Each row of a before or after table is a point. The points were changed in one or more steps. Then noise was added and the rows were shuffled. The steps act on columns, c1 being the first. Name the steps. A step turns or swaps two columns, mirrors them in a line or flattens them onto one, adds a multiple of one to another, or multiplies or shifts one. Angles are multiples of 10 degrees, from the lower column toward the higher: turns from -170 to 170, lines from 10 to 170 but not 90. Use the fewest steps. Two steps may share a column if one is a turn and the other turns, adds or multiplies; they go together, in the order done. Otherwise the lowest column goes first.
In the rows, 128 means zero.

Before (12 x 2):
[[187 140]
 [127  81]
 [203 162]
 [125  83]
 [164 164]
 [129  50]
 [ 62  90]
 [190 151]
 [101  90]
 [100 109]
 [175 150]
 [ 88  98]]
After, 12 rows:
[[118 133]
 [156 119]
 [149 121]
 [180 108]
 [177 112]
 [176 108]
 [112 135]
 [148 125]
 [ 82 146]
 [139 125]
 [163 118]
 [101 138]]
Steps: flatten c1 and c2 onto the line at 160 degrees

Before:
[[ 70 115  31]
 [191 147 113]
 [129 156 172]
 [166 135  89]
 [170 196  91]
 [106 114 181]
 [ 60 136 130]
 [116 148  74]
 [134 168 177]
 [139 119  94]
 [ 58  77  78]
 [184 151  95]]
After, 12 rows:
[[106 178  92]
 [117 153 183]
 [215  96 137]
 [225 136 183]
 [188 157  94]
 [135 140 163]
 [100 171 184]
 [166 171 168]
 [122 134  73]
 [111 214 177]
 [100 191  89]
 [ 78 164 175]]
Steps: turn c1 and c3 by 150 degrees; shift c2 by 20

Before:
[[ 60 180 152  60]
 [ 53  87 164 130]
 [132 132 104 152]
 [135 121 147 145]
 [ 53 184 158 112]
 [160 165 109 210]
 [130 162 111 129]
 [ 92 146  97 128]
 [ 96 176 107 127]
 [ 84  92 126 105]]
After:
[[ 79 178 107 127]
 [129 161 110 129]
 [ 58  92 126 105]
 [ 71 145  97 129]
 [  7  87 164 130]
 [  9 184 159 112]
 [ 18 179 152  61]
 [138 120 147 145]
 [178 165 109 210]
 [135 133 104 153]]
Steps: multiply c1 by 1.6

Before, 12 rows:
[[119 160 146 119 136 105]
 [112 127 152 148 109  86]
 [106 139 120  90 111  74]
 [101 148 155 122 103 117]
 [129 112 152 122 117 118]
 [171 149 148 143 110 116]
 [118 151 154  67 119 108]
 [103 135 113 142 141 112]
 [249 114 155 148 112 116]
 [150 150 128 123 108 114]
 [103 149  94 127 107 120]
 [117 135 118 135 116 118]]
After:
[[119 181 145 128 129 106]
 [118 166 155 109  93 108]
 [118 138 118 124 123 118]
 [170 164 148 122 121 116]
 [128 102 150 122 117 118]
 [150 163 127 119 109 113]
 [102 161  95 120 111 121]
 [103 140 111 139 143 112]
 [100 161 156 116 107 116]
 [106 145 119 111 100  75]
 [250 107 157 126 126 115]
 [112 128 152 125 123  85]]
Steps: multiply c2 by 1.6; flatten c4 and c5 onto the line at 60 degrees
